Every row gives one point. Examples show where two turns around zero, p and q, send a point. Write where each new point lands after one turn and then the other. Backwards means that the second turn is done in reverse. Each puzzle has new turns, and all numbers are rounded.
(in the rows, 128 means zero)

Turn p:
[114 129 169] => [120 141 168]
[152 119 152] => [156 128 149]
[122 116 120] => [122 114 125]
[111 120  31] => [98 89 42]
[140 157 168] => [143 169 155]
Turn q:
[123 168 113] => [131 171 128]
[142 100  93] => [143 112  87]
[123 119 103] => [126 129 101]
[ 63 121 145] => [ 61 128 135]
[153  86 129] => [146  84 116]
[165 173 186] => [162 142 202]
Where do these land?
p, then q: [107 100 155] => [106 100 154]
q, then p: [129 150  43] => [130 154  44]
p, then q: [130 152 161] => [134 150 162]
p, then q: [145 110 152] => [144 107 150]

Turn p:
[ 93  46  90 184 134 186] => [ 68  43 123 176  94 169]
[146 132 146 114 113 159] => [147 132 144 110 119 160]
[109 150 153  86 143 113] => [122 151 140  90 166 116]
[148 132 104  78 136  87] => [154 125  94  87 143  89]
[166 138 151  81 162  82] => [179 131 133  96 175  87]
[120 119 135 174 139 155] => [113 117 143 172 125 153]
[122 160 104 152 118 136] => [120 157 102 151 116 141]
[119 147 142 155  79 107] => [120 168 146 139  86 110]
Turn q:
[106 145 171  78 170 153] => [124 142 185  96 169 164]
[115 106 116 117 107  96] => [112  99 122 110 104 110]
[135 205 158  98 177 100] => [126 197 174  92 170  95]
[106 122 146 146 167 118] => [103 121 151 148 161 118]
[111 103 109 146  97 130] => [111 104 103 142  99 137]
[117 124 126 150  87 139] => [119 128 115 149  89 143]
[184 150 167  98 156 107] => [182 149 172 107 150  95]
[153  99  55 148  99 153] => [149 104  43 138 112 140]
[125  99 104 171  91 154] => [126 108  87 170  97 149]
Where do these land?
p, then q: [117 154 161 154 129 111] => [116 164 154 149 131 110]
p, then q: [104 132 153 148 128 136] => [108 142 153 147 128 139]
p, then q backwards: [112 143 120  53 144 150] => [113 140  87  66 155 142]
p, then q: [127  88  31 137 139  74] => [ 91  67  52 115 109  76]
p, then q: [170 135 103 164 117 146] => [156 136  88 163 105 131]
q, then p backwards: [105 124 147  56 112  99] => [112  92 161  73  90 136]
p, then q: [175 117 157 152 145 154] => [176 122 141 174 133 135]
p, then q: [113 130 151 159 110 155] => [118 146 147 157 109 156]
